Every row gives one point. To make a cloud, some directions were put in groups of two or more. Within a group, all points are equally far from the middle, so they leave a hole (a ring in 2 directions, a hollow ball in 3). The other directions are filled evenly. Then the cloud was stretched, turned, moved and blurred a little. Count the holes, and give their numbers of directions, smallest first.
In the rows, zero is written as 128.

Cloud (21 x 3):
[[164 112 135]
 [153 140  95]
 [143 129 154]
 [146 119  94]
 [171 137 123]
 [175 163 119]
 [138 191  91]
 [156  96 101]
 [ 96 169 112]
 [ 95 181 116]
 [177 179 121]
 [154 113  98]
 [ 86 108 148]
 [157 104 143]
 [137 100 155]
 [176 174 123]
 [133 155 157]
 [118 167 157]
 [140 135 155]
 [174 179 105]
 [172 139 115]]
Holes: 1 (2)

Cloud:
[[ 83 126 119  91]
 [ 88  90 152 122]
 [135 156  95  88]
 [104  47 122 161]
 [102 127  95 131]
 [104 149  99 134]
 [128  98 151  75]
 [127  95 152  95]
 [ 90 169 144 104]
 [ 96 134 160 131]
 [103  69 141 115]
 [132 183 119 104]
 [121  52 115 163]
 [ 79 145 147 128]
 [ 89  82 116 119]
 [ 98 156 148 153]
 [141 129 113 161]
 [122  97  94 131]
 [131 135  96 130]
 [149 178 125  80]
 [116 102  92 161]
 [112  59 109 147]
 [136 151 140 132]
 [134 140 153 106]
 [116 168 154  97]
 [ 91  64 147 151]
 [117  86 154 137]
 [116  63 120 119]
 [105 187 132 106]]
Holes: 1 (3)

Cloud:
[[120 151  91 142 162 141]
 [128 119 147 147  91  95]
 [133 148 117 188  99 160]
 [ 99  70 142 139 129  79]
 [110 144  91 170 117 112]
 [139  96 153 140 123 157]
 [168 153 110 121  81 170]
 [125 161 123 144 152 193]
 [150 139 171 109 138 138]
 [154  90 101 130  99 108]
 [125  59 137 152 151 111]
 [154 207 136 113 109 174]
 [ 99 114 165 151 117  88]
 [132 162 133 157 155 196]
 [167 104 102 136 158 102]
 [119 152  81 163 106 153]
 [ 83 127 169 134 140  83]
 [143 100  87 122  82 149]
 [ 90 106 109 113 168 106]
 [168 159 121 111 129 196]
 [ 98 152 138 154  92  93]
 [101  66  97 133 109 150]
 [149 124 133  81 133 149]
 [129 176 111 147 138 118]
 [ 72 149 127  86 135 127]
 [139 105 100 121  74 150]
 [164 188 146 140 135 142]
 [129 140 116 141 150 204]
 [110  92 165 124 130  90]
 [116 134 128 175  97 181]
 [107 144 170 152 150 122]
 [160  94  79 119 117 119]
 [146 178 123 133  70 166]
 [122  90 150 151 171 102]
 [146  85  99 157  93 174]
 [116  81 151 157 134  98]
 [149 176 106 171 144 155]
 [120 166 106 148 123 102]
 [111 180 110 120 141 131]
 [ 59 115 111 133 103 127]
 [118  93 100 104 167 113]
 [132 106 117 104 142 172]
 [180 172 143 105 108 143]
 [138 117 144 171 117 192]
 [ 67 109 109 140 116 144]
 [196 131 105 139 120 168]
 [ 52 104 125 138 122  81]]
Holes: 2 (2, 3)

Cloud:
[[ 95 106 166 192 132 138 121 119]
 [130  86 160 149  97  99 182 169]
 [160 169 132  89 176 162 124 100]
 [133  98 125  98 147 182 112 133]
 [116 122 106 115 181 157  84 128]
 [105 146 137 108  93 102 127 134]
 [143 161  94  49 148 150 176 132]
 [102 110 122 168 146 192 102 148]
 [121 142 107 101 129 144 203 143]
 [135 151 122  97  91 153 143 168]
 [130 120 159 169 120 174 136 159]
 [113 118 165 144 111 176 169 140]
 [152 132 132 122 163 165 137 109]
 [ 97 148 136 152 122 119 144 182]
 [119 139 132 170 129  95 118 175]
 [115 176 131 112 126 122 177 106]
 [ 99  85 134 133 123 104 162 174]
 [152 159 105  51 139 122 119 169]
 [ 84 114 143 112 158 153 108 162]
 [129 186  88 101 170 191  66 136]
 [154 185 137 155 141 155 145 105]
 [151 108 157 142 131 138 103 169]
 [157 134 121  53 132 164  90 145]
 [127 144 111 113 153 139  31 134]
 [157 159 106  88 129 113 195 121]
 [142 151 149  87 145 139  57 127]
 [ 93  84 158 120 156 129  82 146]
 [134 190 126  85 173 174  81 104]
 [ 90  93 132 177 104 142 155 165]
 [ 96 161 110 158 161 192 102 129]
 [107 106 145 141 130 141  84 102]
 [ 88 112 117  73 133 122 131 134]
 [119 184 140 161 157 166  63 139]
 [159 173 110  50 162 152 170 127]
 [ 88 112 120 117 123 180  54 147]
 [121 121 104 115  96 149 177 127]
 [124 112 153 104 106 179 116 130]
 [122 166 148 106 183 164 109 121]
 [ 84 105 158 121  80 107 135 148]
 [ 74  78 144 152 102 101 140 158]
 [149 180 157  77 150 146 131 149]
 [132 137 155 115  83  92 149 134]
 [164 132 144  89 108  88 147 156]
 [145 120 118  37 115 122 128 166]
 [ 99  80 143 177 101 106 116 179]
 [133 166 104 146 138 108 132 150]
 [136 144 107 131 124 183 153 108]
 [ 87 132 145 130 123 138 119 190]
 [134 130 159  58 105  87 138 146]
 [112 166 117 111 120 103 136 118]
 [ 90 105 157 211 126 124  97 165]
 [104 152 127  77 127 120 165 109]
 [140 135 173 102 148 155 132 159]
 [131 147 127 162 103 127 141 178]
 [106 138 155 163 163 161  50 165]
 [141 155 153 110  90  91 160 137]
 [128  75 149 108 114 103 173 166]
 [165 130 109  77 130 121 108 135]
 [140 146 149  82 140 147  60 125]
 [125 163 139 151 149 104 142 109]
 [129 158 162 166 114 103 112 140]
 [123  96 162 168 111 155 151 127]
 [115 115 113 165 157 182 101 134]
 [147 136 105 140 142 146 151 114]
 [121 126 146 148 124 189 167 133]
 [ 72  93 133 150  96 151 114 163]
 [135 110 124  55 145 162 152 132]
 [134 145 155  97 150 170 168 147]
 [128 186 129 118 141 183 137  94]
 [127 162 117  97 163 153  31 153]
 [122 132 112 137 185 175  86 140]
 [102 133 174 118 124 145 178 147]
 [131 115 100  98 133 116  75 141]
 [135 111 135  72  95 102 159 184]
 [133 153 123 105 136 131 198 166]
 [123 164 141 107 136  82 122 153]
 [143 169 162 132 149 179 130 145]
 [119 161 100  81 123 104 124 154]
 [104 148 129 131 144 102 157 121]
 [140 160 122 182 134 148 147 155]
 [117 102 143  90 107 171 146 171]]
Holes: 3 (2, 3, 3)

Cloud:
[[171 105 139 116 147 167 123 113 115]
 [100 119 141 155 121 150 150 126 165]
 [139  79 153 123 109 144 118 151 178]
 [168 105 138  85 117 131 102 146 177]
 [124  98 200 107  67 118 136 166 145]
 [122 162 140 111  55 143 137 170 129]
 [137 151 150 134 102 101 170 106 128]
 [145  88 100 126 144 142  48 154 108]
 [168 165 106 133 148 145 117 124 151]
 [208 118 141 105 162 108  97 135 126]
 [130 119 157  53 134 107  92 135 152]
 [141 119 179 162 183  88 145 118 151]
 [126 156 143  75 150 127 112 140 102]
 [141 128  86  75  85  80 115 166 109]
 [166 144  76 165 186 118 127 145 105]
 [134 181 113 169 126 123 132 130 156]
 [104  95 129  88 142 133 140 174 148]
 [164 141 144 126 206 119 127 126 111]
 [171 111 191 114  76 142 136 138 137]
 [127 110  97 128 168 101 139 108 145]
 [102 100 154  64 101 131 153 132 147]
 [133 115 118 122  64 101 141 178 185]
 [112 150 132 150 198 109 108 161 155]
 [ 97 114 124 112 163 105 130 149 186]
 [157 121 187 101 122 118  94 154 157]
 [113 148  64 110 159  95  82 132 136]
 [116 158 124 103  53 122 123 186 161]
 [122 151 163  86 138  97 139 142 174]
 [ 92 138 161  81  86  91 105 164 133]
 [151 135 131 153 126  93  75 167 148]
 [ 93 132  78 113 147  98 128 181 134]
 [ 99 111 128  97  76 107 142 159 199]
 [101 146  77 162 186 119 131 166 143]
 [118 121 181 160 163 111 123 136 177]
 [169 107  83 122  99 133  99 116 131]
 [148 126 168 146 127  98  91 105 117]
 [160 134 110  44 120 110 145 161 146]
 [130 106 135 127  81 153  84 136 154]
 [132 125  79 136 190 122  48 130 108]
 [155  99  99 127  82 129 140 135 104]
 [158 142  98 128 144  73  88 169 137]
 [129 156 157  75 157 101 138 130 122]
 [180 121 128  89 118 115 125 187  95]
 [129  97 174 106  67  86 110 168 155]
 [106 124 147 153 174  85 146 155 157]
 [137 110  73 148 159 124  92 181 171]
 [155 100 122 142 139 160  61 127 123]
 [122  94 139  72  83  69  97 171 127]
 [171 115 107 102 124  89 174 176 122]
 [106  99 150 151 154 139  50 159 154]
 [106  94 145 121 128  86  87 186 126]
 [128 107  84 120 110 137 112 154  87]
 [116 101 146 116 117  63  75 157 154]
 [189 164 109 113 154 133 123 135  95]
 [141 102 175 117  98 141 140 134 186]
 [129 106 138 101  98 152 130 149 186]
 [182 159  77 135 123 137  97 157 157]
 [ 94  94 131 146 148 128 125 180 161]
 [ 79 117 128 154 123 128 103 134 184]
 [ 76 129 126 143 154 125 107 154 192]
 [143 139 146 158 131 174 135 172 157]
 [136 118 115 136 127  69 133 150 101]
 [145 114 132 168 168 145 159 158 143]
 [130  91 132 148 124 128 141 112 111]
 [137 143 122 143 119 101 132 174  89]
 [163 138  50 125 143 119  99 175 167]
 [122 123 166 136 106 149  66 147 149]
 [139  94 119 138  99 164 126 134 135]
 [166 125  53 131 152 145  76 164 156]
 [159 114 124 113 151 142  59 117 102]
 [116 109 144 144  96 132 128 151 196]
 [ 76 117 103 111 134 122  71 148 173]
 [147 123 134 126 136  83  93 190 141]
 [127 136 177  75 111 100 176 163 108]
 [119 151 108 135 109  74 148 160 126]
 [137 169 154 114 100 120 134 161 102]
 [128  65 125 142 135 110  83 151 150]
 [ 93 132 134 129 170  78  91 120 141]
 [155 125 109 152 147 152 123 143  68]
 [ 93 121 172  92  80 123 168 127 137]
 [107 137 176 119 168 147 143 164 122]
 [112 122 131  62 129 121 140 125 113]
 [123 122 122  70  81 115 132 114 118]
 [110 118 189 111 160 100 171 160 126]
 [157  94  78 123 137 128  46 170 131]
 [158 158 106 107 153 148 118 151  73]
 [120 109 155  37  74 122 149 157 125]
 [121 123 137 128 102 116 196 144 182]
 [ 98 151 143 153 124  95 135 125 115]
 [121 152 185 116 151 110 118 112 129]
 [103 126 130 135 107 122 117 117 186]
 [121 139 119 116 181 171 117 152 117]
 [145  85 183 137 176 112 102 157 155]
 [155 170  89 103  93 131 138 194 144]
 [101 148 153 115 173 152 142 153 131]
 [ 97 101 160 128  92 105 183 139 151]
 [135 111 143 137 144 178 108 125 136]
 [142 131 186 141 156  98 121 119  91]
 [167 128 104 141  65 142  96 140 132]
 [121  95 168 116 186 121 121 105 150]
 [154 116 169  60  73 113 144 165  95]
 [131 139 115  90  53 141 122 198 158]]
Holes: 1 (8)

Cloud:
[[122 128 135 135  47 144  82 111  98]
 [122 167 139 139 188  83 135 132  63]
 [ 70 108 127 145 103 144 137  91 125]
 [138 154 146 112 121  89 120 169 118]
 [ 74 132 141 115 127  93 134 143 105]
 [173 187 121 136 142  67 136 110 105]
 [159 149  91 104 167  92  93 111  88]
 [ 99 144  75 165  89 140 103 101  85]
 [141 138 146 136 190  78 113 128  70]
 [120 105 181 102  62 133 133 104 149]
 [ 94 121 106 104  90 138  96 119  58]
 [111 116 129 120  93 187 153 161 154]
 [178 173 163 115 156  58 136 104  88]
 [135 116 110 149 107  93 155 117  77]
 [116 116 114  89  93 155  71  97  74]
 [ 80  97 120 140 141 110 152 127 123]
 [100 116  98  60 128 125 126 133 123]
 [ 87 142 135 140  82 118 115 118  61]
 [132 131 101 139  80 171 184 123 144]
 [104 112 106 136  78 175 112  87 135]
 [121 132 144 184 110 134 108 136 124]
 [129 103 116 141 158  99  92 133  82]
 [130  98 108 104  57 137 168 109 156]
 [152 132 144 152 172  84 136  87  86]
 [138 177 157 161 141  81 129 139 117]
 [ 98 151 117 150  52 134 128 144 104]
 [157 140  99  91 170 128 112  88  83]
 [119 159 147 147 182  72 149 133  76]
 [144 112 153  90  53 139 157 107 116]
 [171 142 116  71 145 126 165 116 145]
 [146 153 140  71  78 115 137 134 120]
 [148 149  93 109 114 150 157  72 104]
 [145 161 139 142 168  71 155  69  91]
 [123  81 110  98 116  89 122 141 134]
 [141 149 142 141 110  67 175 143 115]
 [141 143 109  78 114  94 169 124  88]
 [179 154 101 140 185 109 144 122 105]
 [104 113  98 179 134 107 121 127 116]
 [135 150 124 148  74 174 159 104 136]
 [126 148 173 154 165 110 172 135 131]
 [118 111  93 162 152  91 149 143 124]
 [158  83 127  75 147 119 143 139  99]
 [182 130 159  74 123 114 134 133 150]
 [ 95 121 142 151  77 169 116  92 134]
 [163 152 152 153  85  93 126  89 131]
 [ 76 141 130 157  67 179 145 118 124]
 [ 99  89 138 103  86 148 154 120  93]
 [130 104 165  90  75 173 138 109 121]
 [108 166 165 164 141  91 138  83  83]
 [155 120 112 115  81 168 162  99 148]
 [147 144 108 107 118  65 110 140 120]
 [140 109  87  88  67 150  88 104 109]
 [140 145 143  90 132 135 181 162 145]
 [135  91 117  94 138  75 161 131 125]
 [103 126  71 150 107 128 131 116  64]
 [143 142 128 150 181  78 155  85 103]
 [ 88 122  65 129 113 174 141 135 116]
 [111 164 105 118 133 107  90  73  57]
 [ 73 138 101 105 124 141 132 149 116]
 [107 115 145 115 144 121 122 181 113]
 [122 128 114 168  88 131 103  92 130]
 [152 159 108  89 151  91 135  75 120]
 [163 166 128 149 190  59 157 121  86]
 [137 121 112 131 172 105  80 124  87]
 [103 149 154 130  77 174 142  84 111]
 [164 123 147 106  92  66 158 128 127]
 [147 163 122 149  83 104 136  72 130]
 [ 95 113  95 101 100 107 169 104 106]
 [134 117 116 145  56 148 135 165 122]
 [131 117  83  59 106 153 129 105 123]
 [182 100 153  99  90 108 145 119 132]
 [ 91 109 128 132 108 176 137 174 119]
 [106 170 135 150 162 119 111 141 103]
 [159 124  98 151 101 135 114 167 121]
 [127 115 175 124 122 106  96  82  95]
 [170 104 114 100 110 110  98 149 137]
 [100 130  83 155  67 161 158 118 141]
 [136 193 123 153 119  99 151 140 107]
 [ 78 136 133  92  61 140 138 129 131]
 [169 115 140  78 140 138 180 143 147]
 [137 140 149 130  49  99 101 103 118]
 [109 152 146 100 111 109 111  84 143]
 [120  77  90  87 115 147 112 141  90]
 [120 121  88  95  77 101 161 115 111]
 [168 142  92 104 153 100 149 156  85]
 [118 161 163 145 115  74 145 131  86]
 [168 117 153 102  93  93 146  75 106]
 [157 152 133  69  80 101 158  91 131]
 [174 170 115 103 145  83 125  91 123]
 [162 128 126 122  92  80 109  86 133]
 [116 147 129  75  68 140  88  92 113]
 [176 128 151 100 108 150 132 100  97]
 [ 93 150 119 129 159  98 153  77 101]
 [118 125  93  82  62 126 158 107 138]
 [183 157 111  75 133 102 131  95  83]
 [122 148 124 119 152 135 115 121 147]
 [132 140 126 114 196 108 189 137 110]
 [108  96 145  88 109  83  95 107 108]
 [162 163 158  93 169  75 119 104  66]
 [156 103  99 151 108 108 155 161 126]
 [119 163 154 114 133 124 150 126 157]
 [125 140 124 115 117 151 152  59  80]]
Holes: 3 (3, 3, 3)

Cloud (98 x 9):
[[176 169 108 117 109 148 163 183  92]
 [137 122 122 167 160 164 126 116 119]
 [109 158 128 105 106 138 103 193 119]
 [136 161 101 180 104  98 149 115 121]
 [133  83 128 139 127 161 109 165 158]
 [161  86 124 108 145 141  61 145 172]
 [131 114 118 100 117 165  98  97 173]
 [160 131  49 130 143 115 169 124  76]
 [118 195 115 123 153 102 139 172 120]
 [116 104 151 131 109 156 174  99 110]
 [ 96 121 135  99 150  91 141 164 139]
 [115 154 115  94 129 145 175 149 164]
 [ 99 112 121 126  91 167 205 117 146]
 [146 140  98 103 158 106 113 148  66]
 [115 147 146  67 101 151 173 131 103]
 [ 90 113 146  85 138  87  85 140 163]
 [100 166  59 131 134  87 162 137 116]
 [ 95 125 107 109 135 169 135 141 176]
 [170  98 117 133 132 116 109  96  93]
 [135 105 107  98  89 171 122  95 174]
 [153 109  91 178 151 133 119 158 152]
 [112 124 136 107  86 125  81  87 159]
 [156  86 110 147 103 170 120 133 142]
 [ 90 175 122 146  97 114 148 134 137]
 [154 175 105 115 141 105 111 187 117]
 [109 173 136 138 119 143 149 175 157]
 [170  85 117  75 156 132  96 140 121]
 [109 115 175  96 116 129  77 138 164]
 [ 71 110 126 142 103 126 132 120 105]
 [130 149  67 115 171 115  71 147  93]
 [133 172 112 168 161 123 138 164  64]
 [200 117 126 102 105 150 152 142 153]
 [120 148 130 115 160 153 194 167 135]
 [140 113 114 182 168 116 135 115 110]
 [ 95  80 109 148 112 143 156 117 173]
 [136 197 106 118 163 134 147 154 111]
 [ 86 121  80 124 103  83 149  73 122]
 [162  76 123  95 129 143 117 152 143]
 [100 149  72 153 109 161 167  98 146]
 [179 111  80  93 122  76 106 116 115]
 [194 117 133 107 153 139 155 159  94]
 [ 90 124 153 133  90 118 120 158 130]
 [118 153 126 101  87 176 159 191 129]
 [205 128 132 138 132 145  94 125 138]
 [139 121 106 141 144 157 179 181 156]
 [155 100 127 154 102 108 117 123 155]
 [100 108 110 123 131 144 191 155 152]
 [108 191 104 137  94 142 205 138 119]
 [ 71 104 119 107 129 124 169 152 128]
 [187 120  94 109 159 164 146 136 111]
 [145 149  96 128 115 152 199 139  51]
 [207 146 109 125 128 151 104 132 140]
 [ 95 103 135 122 120 120  79 150 157]
 [175  94 134 143 169 121 135 167 108]
 [123 133  88  60 148 100  74 134 100]
 [138 155  96  98 118  98 182 110 130]
 [138 135 161  90 135 181 108 128 159]
 [175 159  76 131 108 144 168 160  87]
 [ 98  93 117 135 101 128 132  78 123]
 [176 121  81 187 136 149 163 117 141]
 [124 114  97  95 180 123 139 124 108]
 [ 97  93 119 106 146 141 161 174 162]
 [146 115 110 124 151 176 159 114 125]
 [166  81 112 119 131 134 130 134  94]
 [ 85 155  74 109  97 113 135 160 142]
 [148 115  74 106 167 126 134 180  72]
 [121 103 131 106 140 115 127 101 187]
 [152 143 106 141 146  94  89 170 112]
 [167 136 148 120 128 169 110 191 149]
 [171  91 122 114 174  93  94 161 126]
 [136 162  93 108 140 117 167 124  75]
 [174 122 124 103 161 100 116 164  83]
 [ 89 149 115 106  96 124  88 117 153]
 [107 179  72 101 100  95 161  92 124]
 [170 160 115  85 121 172 147 114 119]
 [153 117 128  49 142 153 109 186 160]
 [162  97  99 102 123 121 127  89  94]
 [ 76 110 140 137 102 126 116 160 115]
 [189 105 155 104 155 147  71 162 165]
 [190  98 132 138 154 164 156 170 113]
 [ 83 156 151 132  73 109 143 126 130]
 [167 137 131  70 114 105 132 171 114]
 [ 87 152  86 149  77 141 158 140 150]
 [155 143 110 143 126  79 100 135 131]
 [167 185 108 143 136 107 119 118 108]
 [133 122  71 125 188  97 148 138  89]
 [171 160 130 142 164 188 157 171  99]
 [137  98 103 105 159 149 146 142  86]
 [104 177 141  69 106 143  99 170 124]
 [163 172 141 121 151 173 138 129 130]
 [122 135 117  84  89 171 154 160 154]
 [125 102 119 128 117 198 143 161 133]
 [125 165  67 126 176  77 121 154 108]
 [ 85 154  99 139  99 101 175 101  90]
 [198 125 135  95 182 150 138 172 110]
 [150 177 132  65 158 125 148 138 102]
 [109 101 113 128 124 131  69 143 134]
 [160 164 164 143 175 151 135 175 156]]
Holes: 2 (3, 3)
